Every row gives one point. Each table stands for the endless flat space through its points: a line for two points, a plane for three, and so on. Write the one point that lies in both, or say that there is none.
In the rows, zero is written as 128.

First (2 x 3):
[[182 183 113]
 [146 147 101]]
Second (2 x 3):
[[155 148  94]
 [155 164 114]]
They share: [155 156 104]

First (2 x 3):
[[181  90 162]
 [139 120 132]]
Second (2 x 3):
[[146 111 161]
 [174  99 133]]
They share: [160 105 147]

First (2 x 4):
[[128 118  98 145]
 [170 130 122 139]]
Second (2 x 4):
[[141 119 115 141]
 [165 134 100 144]]
They share: [149 124 110 142]

First (2 x 6):
[[132 154 127 119 169 127]
 [125 158 124 121 175 120]]
Second (2 x 6):
[[149 148 142 119 173 138]
 [165 148 154 125 191 126]]
They share: no point

First (2 x 6):
[[127 165 137 119 124  95]
 [133 159 131 121 124 111]]
Second (2 x 6):
[[126 170 142 108 138 115]
 [146 142 114 136 110 123]]
They share: [136 156 128 122 124 119]

First (2 x 8):
[[145 151 150 147 106 149 102 119]
 [149 147 151 142 104 141 106 115]]
Second (2 x 8):
[[149 145 164 129 102 119 106 107]
 [151 144 158 133 102 126 108 109]]
They share: [153 143 152 137 102 133 110 111]

First (2 x 9):
[[ 88 123 100 114 118 116  96 113 119]
 [ 91 116 100 121 120 125  95 113 117]]
Second (3 x 9):
[[102 106  89 139 120 159  90 112 125]
 [118 116  81 141 104 175  74  98 139]
 [ 99 105  82 142 124 167  95 118 130]]
They share: [ 97 102 100 135 124 143  93 113 113]

First (2 x 9):
[[150 142 115 152 147 132 107 105  90]
 [140 162 135 142 137 147  97 145 120]]
Second (2 x 9):
[[151 153 144 141 171 128  91 113  82]
 [136 148  99 146 131 148 121 133 122]]
They share: no point

First (3 x 11):
[[111 144 126 130 139  90 146 167 103 157 128]
 [103 144 132 131 143  99 146 174 103 151 122]
 [ 79 144 168 152 155 138 146 168  97 136 104]]
Second (3 x 11):
[[105 136 166 128 143 111 164 153 134 151 153]
 [ 51 160 130 176 107  99 146 111  86 145 117]
 [ 87 141 133 159 140 110 125 133  82 158  99]]
They share: no point

First (2 x 12):
[[138 163 136 133 161 139 153 153  96 113 105 121]
 [158 138 171 103 146 174 118 168  91 118 130 121]]
Second (2 x 12):
[[156 141 154 115 171 141 131 155 110 109 117 109]
 [151 147 152 118 163 147 135 157 102 112 116 115]]
They share: [146 153 150 121 155 153 139 159  94 115 115 121]

First (3 x 14):
[[182 104 182  65 137 141 123 142 116 123 117  91 120 124]
 [127 124 147 115 157 126 148 152 141 198 132 126 115  94]
 [166 106 173  77 149 132 124 151 130 144 115 105 111 114]]
Second (3 x 14):
[[170 118 155  81 129 132 146 137 126 146 125 105 137  98]
 [165 121 156  99 171 165 165 133 106 187 128  96 131 140]
 [163 119 158  91 147 145 151 137 118 165 128 102 131 116]]
They share: [154 118 163  93 141 138 142 141 122 162 131 105 125 110]

First (2 x 14):
[[152 135  95 102 103  84 103  83 160 125 130 127 132 142]
 [152 167  95 114 123 100 111  99 148 121 158 147 136 142]]
Second (3 x 14):
[[166 168  93 111 125 116 130  95 159 117 164 171 145 139]
 [151 145 107 123 121  88  92  98 137 115 122 104 112 143]
 [147 141  83  91 121  88 100  70 129 139 130 132 116 159]]
They share: no point

First (2 x 18):
[[116 169 125 157 126 144 173 156  81 113  72  96  69 112 104 104 117 147]
 [122 165 121 149 129 140 169 155  85 117  79 102  78 108 101 111 119 149]]
Second (3 x 18):
[[141 149 104 132 126 130 162 160  95 125  99 120 102 102  87 122 123 157]
 [161 117  96 112  90 126 158 170 103 125 115 136 112  96  57 112 109 169]
 [110 189 135 145 171 138 161 134  85 125  73  94  79  99 126 136 130 139]]
They share: [134 157 113 133 135 132 161 153  93 125  93 114  96 100  95 125 123 153]

First (2 x 20):
[[109 118 126 132  92 156 116  97 112 130 180  90  84 170 124 107 134 127
  137 163]
 [ 85 110 122 116 100 120  84 113 144 162 144 106 108 150 148 123 118 151
  129 151]]
Second (2 x 20):
[[ 93 105 118 122  98 132 102 104 118 141 152 105  98 158 129 117 114 135
  122 153]
 [101 141 126 134 118 164 122 108 134 165 168 105  78 166 149 121 150 135
  138 165]]
They share: no point

First (2 x 20):
[[107 123 162 149 123 113 142 136 119 143 179 130 108  87 142 148 143 159
  118 117]
 [111  95 126 121 103 145 154 168 131 119 147 142  84 107 166 164 171 123
  110  85]]
Second (2 x 20):
[[106 110 143 138 119 121 154 150 124 139 158 131  95 106 147 151 164 135
  111  95]
 [118 106 147 126  95 153 130 158 128 107 178 151  99  70 175 171 136 159
  123 119]]
They share: [109 109 144 135 113 129 148 152 125 131 163 136  96  97 154 156 157 141
 114 101]

First (4 x 24):
[[128 117 142 176 121 102 116 134 103 123 135 178 167  89  93 192  73  87
  115 136 116 162 135 141]
 [134  63 130 122 101 118 168 104 117 171  73 134 165 105 123 154 129 105
   85 162 120 148 195 109]
 [121 102 168 141  93  90 162  91 136 155 102 150 156 113  94 129 145 116
  118 187 124 145 155  87]
 [117 136 176 175 107  82 130 113 132 127 138 180 156 101  78 151 113 102
  134 175 122 153 117 105]]
Second (2 x 24):
[[132 117 171 144 104  89 142 115 140 131 110 157 167  79 104 165 103  96
  124 169 104 146 164 117]
 [138 120 179 141 104  85 143 118 148 129 108 153 167  70 107 171  99  94
  126 172  95 146 171 120]]
They share: no point

First (2 x 24):
[[ 95 113 107 111 137 139 146 104 146 153 117 124 145 124 152 104  99  97
  129 133 145 136 152 119]
 [ 94 114 112 115 137 144 147 105 143 144 112 129 151 119 153  96  92  89
  131 139 137 129 152 124]]
Second (2 x 24):
[[ 70  99  90 139 124 116 130  87 152 188 152 122 160  99 162 139 124  89
  111 137 142 160 158 107]
 [ 84 111  96 121 130 124 140  99 148 172 136 124 142 115 152 123 108 101
  117 135 148 148 156 113]]
They share: no point

First (3 x 24):
[[156 123 100 124 148 111 104 122 115 152 165 164 110 134 139 120 130 124
   80 144 130 130 110 122]
 [161  83 140 189 123 106 179 177 170 167 160  94 140 179 159  60 190 104
  125 124 175 150 100 187]
 [164  95 136 156 116  99 132 158 143 172 177 136 106 166 167 100 150 112
  116 120 166 142  98 146]]
Second (2 x 24):
[[186 116 101 155 123 126 147 170 136 183 150 145 114 150 132  81 152 120
   85 133 168 124 125 159]
 [158 112 117 155 139 106 135 134 144 159 162 129 118 150 148  93 152 120
  109 133 148 140  97 151]]
They share: no point

First (3 x 24):
[[102 138 106 177 118 113  97 148 160 121 144 131  95 112 146 137  92 133
  150 155 141 110 141 110]
 [118  90 148 165 114 133 117 182 152 151 170 117  71 112 152 155 114 151
  172 133 127  96 135 136]
 [111 141  99 164 117 108  97 154 158 116 133 145 109 127 150 154 100 145
  133 152 115  99 117 114]]
Second (2 x 24):
[[110 123 116 160 100 105 108 155 165 116 150 131  90 125 138 167 108 151
  139 141 107  85 118 117]
 [ 98 151  96 144 136 125  96 187 141 132 150 167 114 101 174 139 100 151
  163 157 139 121  98 129]]
They share: no point

First (3 x 24):
[[156 130  83  85 151 142 161 117 109 117  92 131 115 111 176 121 100 114
  102 120 115 129 124 146]
 [150 144  95 101 151 150 127 119 111 129  90 105 113 103 158 143 102 110
  120 132 117 123 116 126]
 [146 151 110 114 145 155 102 117 118 143  95  87 105  99 142 160 102 111
  131 147 115 123 117 113]]
Second (3 x 24):
[[151 146  97  97 138 147 123 110 118 143  92  91  97 103 153 154 104 110
  118 142 114 122 120 122]
 [146 144 149 151 169 160  83 128 132 146 129 118 136 124 121 140  86 122
  146 132  96 117 145 111]
 [143 138 125 133 166 163 107 134 114 119 108 127 133 103 145 134  92 122
  134 138 114 138 124 126]]
They share: [149 144 104 106 145 151 119 116 117 137  96 100 106 103 151 149 101 113
 122 141 114 126 121 123]

First (3 x 24):
[[104 124  99 123 107 159 121  80 106  99 158 162 136 124 102 160 162 112
  105 133 154 119  91 149]
 [122 151  99 141 134 138  94 134  76 114 173 147 145 169  90 154 144 109
  111 136 157 101 127 158]
 [116 142  99 129 125 133  82 143  74 112 171 134 163 181  85 150 135 131
  118 156 141 104 127 164]]
Second (3 x 24):
[[136  97 117 142 100 172 114 124  63  88 154 122 153 122 102 179 171 140
  114 156 145 112 109 153]
 [109 113  97 115 121 145 114 116  92 109 147 127 152 148 106 166 156 119
  128 160 136 111 107 157]
 [143  94 123 150  92 180 112 125  55  81 158 123 154 115  99 181 174 148
  108 154 148 113 109 152]]
They share: [104 124  99 117 107 147 100 107  94 102 161 144 157 151  93 154 147 133
 114 154 139 116 103 158]

First (3 x 24):
[[137  94 149 152 142  96 122 152 114  98  78 145 132 149 130 118 157 109
  112 109  97 172 153 169]
 [121 101 157 131 165 116 133 163 120 106 118 148 125 115 127  84 134  82
  148 132 120 155 147 161]
 [145  94 147 162 134  89 117 149 112  94  62 144 134 162 132 132 165 119
   98 102  89 177 156 169]]
Second (2 x 24):
[[137  84 181 135 171  90 115 183 100 113  70 156 105 133 150  97 152  80
  128 124  96 146 132 171]
 [137 124 141 160 146 120 130 148 130  88 110 141 140 133 120 112 137 105
  128 129 121 166 167 141]]
They share: [137 108 157 150 156 108 124 162 118  98  94 147 126 133 132 106 143  95
 128 127 111 158 153 153]

First (4 x 24):
[[162 148 129 138 102 104 120 113 136 131 129 114 110  94 137 127 107 116
  115 154 134 154 102 165]
 [156 142 111 114  76  96 114 111 124 155 113 120 140  78 117 103 145 120
  133 152 144 138 128 121]
 [137 149 158  95  86 127 140 109 115 154  82 104 105  93 125 106 138 134
  124 151 127 128  95 138]
 [188 158 119 134  96  68 134  83 160 127 141  92 132  98 117 139 113 120
  109 152 128 154 136 157]]
Second (2 x 24):
[[161 165 156 135 101 112 122 100 141 148 118 109 116  85 120 120 132 129
  107 148 122 158  99 161]
 [165 149 136 115 101  92 142  88 145 120 106  85 116 109 144 136 104 121
  127 156 122 126 107 161]]
They share: no point

First (3 x 24):
[[108 151 144 149 111 127  87 112 103 136 126 130 123 119 151 107 162 121
  128  97 164 107 144 135]
 [106 167 152 155 121 143  71 120  91 132 120 114 113 137 155 115 162 137
  122  85 178  93 146 151]
 [131 141 169 170 107 117  79 116  76 134 123 143 109 149 156  87 144 108
  107  70 150 109 154 152]]
Second (5 x 24):
[[124 133 173 157  99 124  66  90  95 141 100 139 128 102 166 103 161 123
  121  95 152 128 173 136]
 [150 112 185 182  80 100  57  58  73 147 106 149 135 113 158  76 186 109
  136  97 154 104 193 171]
 [106 148 127 143  98 131 115 132 109 149 146 107 146 121 116  88 150  81
  164 123 172 118 124 129]
 [ 93 153 140 132 124 125  87 110 122 132 116 154 110 104 174 129 154 143
  107  87 152 121 143 105]
 [128 129 127 164  89  93 112  96  99 131 156 141 141 110 128  75 189  87
  141 117 150  90 138 154]]
They share: [109 143 140 146 106 119  95 108 109 138 129 138 128 110 149 103 162 113
 131 103 157 114 143 127]

First (3 x 24):
[[128 175 124 125 150 108 145 152 101 137 153 100 119 149  95 140 101 149
   95  93 113 123 101 131]
 [134 157 122 129 150 112 159 142  85 119 165  96 117 131 103 126  87 137
  101  99 119 135 101 135]
 [136 121 148 147 105 130 122 147 103  83 114 103 123 130 119 163 119 178
  133 136 121 104 121 163]]
Second (3 x 24):
[[138 160 142 158 121 109 134 147  91 104 126  88 116 126 109 138 122 164
  124 107 107 127 104 156]
 [127 136 139 121 134 116 148 131  89 102 155  92 132 132 107 135 100 163
   96 110 108 107  99 147]
 [129 139 130 120 138 122 145 143  98 111 152 104 125 140 106 146  94 155
  102 114 121 112 109 140]]
They share: [133 148 133 135 132 118 140 147  97 110 141 100 120 136 107 145 104 157
 112 112 118 119 109 145]

First (3 x 24):
[[126 112 146 159  97 145 109 134 180 118 127 137 168 135 164 111 171  83
  172 130  97 159 107 159]
 [138 125 149 166  86 146  92 138 146 125 116 146 149 136 132  91 159  96
  155 131 105 146 126 171]
 [134 144 128 157 103 159 121 110 134 136 113 123 152 149 116 121 163 105
  164 144  99 137 133 137]]
Second (3 x 24):
[[133 135 129 160  85 150 105 130 126 130 112 137 146 138 117 109 151 109
  151 136 103 145 133 156]
 [143 143 145 164 103 158 107 114 138 136 112 131 148 150 115 101 167  99
  163 142 103 131 135 150]
 [125 138 132 158  90 148  98 124 118 127 120 132 146 142 110 107 149 102
  154 134 110 153 128 162]]
They share: [138 139 137 162  94 154 106 122 132 133 112 134 147 144 116 105 159 104
 157 139 103 138 134 153]

First (3 x 24):
[[143 108  92 154 103  78 155  79 119  82 147 161 145 157 117  93 102 131
   97 105 164 134 110 173]
 [134 108  83 136 130  75 161  85 107  67 138 143 121 178 120  87 114 155
   76  96 149 158 119 164]
 [146 105 101 127 124  90 149 100 101  91 141 131 109 166 129  87 138 170
   94  99 125 164 122 149]]
Second (4 x 24):
[[159 130  97 123  85 101 125  83 128 100 151 134 152 163 122  95 114 127
  133 120 152 137 109 135]
 [145 140 131 125  81  73 147 105 132 104 155 140 136 153 108 119 126 127
  131 112 164 117 103 133]
 [171 142 106 111  97  80 140  95 143  97 163 134 143 157 104 116  96 130
  130  99 161 116  94 120]
 [155  75  91 165 101 118 132  80  92 109 140 155 136 143 148  64 136 157
  106 117 119 167 128 183]]
They share: [155 105 110 145  97  93 143  94 113 106 150 149 133 145 126  93 126 146
 115 108 140 140 113 158]

First (2 x 24):
[[156 157  85 123 108 164 115 142  97 142 115 116 142 146 151 124 139 153
  112 159 135 117 167 158]
 [141 122 100 133  98 149 150  97 112 107 130 151 137 156 156 159 159 133
  142 134 170 157 127 153]]
Second (3 x 24):
[[129 137 115 113 126 150 139 123  84 142 118 151 125 138 163 163 150 130
  131 140 178 130 147 150]
 [157 111 112 139 101 129 153 126 100 139 145 147 126 170 192 160 158 159
  160 113 166 111 170 132]
 [129 143  88 119 117 165 121 114  96 127 109 139 146 138 136 136 138 127
  104 161 154 151 126 168]]
They share: no point

First (4 x 24):
[[174 122 147  96 129 188 145 145  98 134 142 125  85 100 121 120 109 157
  119 124 179 119 127 158]
 [148 111 157 108 152 168 161 128 117 125 124 112  91 103  98 110 118 159
  120 102 153 119 121 141]
 [162 124 143 106 143 164 153 147 120 116 114 131  87  96  97 124 105 165
  103 126 167 109 117 152]
 [151 115 166 101 140 167 157 128 116 147 140  94 108 109 115  96 118 149
  130  97 151 134 117 149]]
Second (4 x 24):
[[172 133 149 124 154 148 155 146 113 109 112 136  93  89 110 136 134 165
  136 126 163 117 131 179]
 [177 130 135 109 136 164 170 166 110 119 110 118 109 108 101 105 117 145
  117 107 155 119 104 150]
 [141 106 148  57 121 159 150 145 136 163 132  60 141 114 123  47  78 148
   80 111 132 147  64 114]
 [154 131 167 114 146 144 143 130 131 133 127 121  97  92 111 129 115 167
  124 127 165 122 129 178]]
They share: [158 127 155 102 136 154 153 144 127 137 124 108 109 103 108 106 106 155
 112 116 157 125 109 157]

First (4 x 24):
[[144 143 149 167 166  97 146 113 104 139  96 149 115 131 141 130 130 114
  102 137 160 118 106 110]
 [150 125 152 146 169 139 146 143 122 106 135 122 139 143 144 130 139 102
  105 116 163  91 124 104]
 [136 134 169 172 174 147 142 142  92 101 118  97 147 153 150 126 114 101
  139 123 124 126 151 119]
 [201 152 185 141 130  89 199 140 116 156 137 145 104 151  76  99 174 148
  128 158 140  96 124 129]]
Second (4 x 24):
[[182 126 126 110 160 118 121 123 100 133  97 115 154 135 158 169 114 119
   61 116 142 107 119  96]
 [158 127 155 147 157 123 134 127 120  97 109 114 144 135 154 137 124  75
  124 145 114  94 146  99]
 [160 135 149 133 171 121 136 121  98 133 103 120 142 139 140 147 132 121
   88 123 154 104 114 107]
 [143 135 168 138 182 132 127 110  99 111  94 103 153 137 141 144 138  92
  118 140 132  87 128 105]]
They share: [153 137 158 157 163 117 153 131 110 125 118 132 126 141 134 125 137 113
 112 131 153 107 121 112]

First (6 x 24):
[[124 167 140 125  82 128 139 153 170 158 117 192 154 128 142  91 112 120
  186 132 157 205  94 146]
 [125 144 128 147 109 134 115 136 141 143  87 164 122 118 167 112 131 151
  195 119 136 158 135 130]
 [ 81  84 134 176 140  99 195 171 122 151 105  98 199  73 136 125 108 132
  107 141 102 145 148 113]
 [132 166 139 130 100 150 133 130 159 140 132 198 135 107 161 103 148 119
  168 133 132 201  97 148]
 [ 76 110 113 160 120 104 157 156 109 166  78 128 151 109 161 101 104 155
  176 133 134 139 147 104]
 [111 109 148 169 147 127 193 138 145 122 133 129 191  64 152 131 147 110
   83 142  96 167 139 134]]
Second (6 x 24):
[[ 76 124 138 132 160  87 155 135 167 118 136 124 172 100 154  78 129 184
  153 138 102 154 136 125]
 [ 82 109 131 109 133 133 183 163 120 154 136 168 149  70 113 114  90 135
  159 152 134 152 106 103]
 [ 89 122 131 121 152 110 163 147 154 133 128 145 149  82 136  86 106 161
  159 144 107 143 122 128]
 [133 126 121 149 142 138 147 181 147 140  91 145  97  72 145  80  82 144
  170 121  86 127 124 166]
 [ 90 138 143 178 121  74 153 118 146 135 117  98 197 119 164 113 144 179
  134 149 116 168 152 122]
 [ 52  87 144 159 114  82 137 150  95 135 107 146 210  99 137 127 161 142
  138 133 130 196 152  84]]
They share: no point

First (4 x 24):
[[138 147 124 143 130  93 118 112 135  96 148  98 122 179 132 108 131 153
  123 104 114 149 113 158]
 [140 148 108 121 142  79 125 121 115 109 184 114 108 183 149 118 130 151
  112  87 121 169  99 181]
 [ 93 153 131 150 131 113 133 131  96  67 172 101 144 148  99  80 135 134
  139 137 107 125  87 127]
 [121 156 113 130 145  87 132 128 102  92 192 115 122 170 128 102 136 146
  118 108 118 153  89 162]]
Second (4 x 24):
[[112 122 115 129  99 145 151 146 141  64 144  57 125 204 127 133  74 120
  159 107 115 217 117 150]
 [115 131 120 138 109 128 133 136 113  87 158  72 124 174 120 102 108 132
  132  96 100 176 113 147]
 [ 92 134 111 141 123 101 119 130  93 124 176  93 113 156 123  81 146 128
  123  79 111 125 101 154]
 [117 116 129 113 109 139 140 143 135  67 139  69 121 195 137 135  72 121
  163 114 115 215 107 153]]
They share: no point
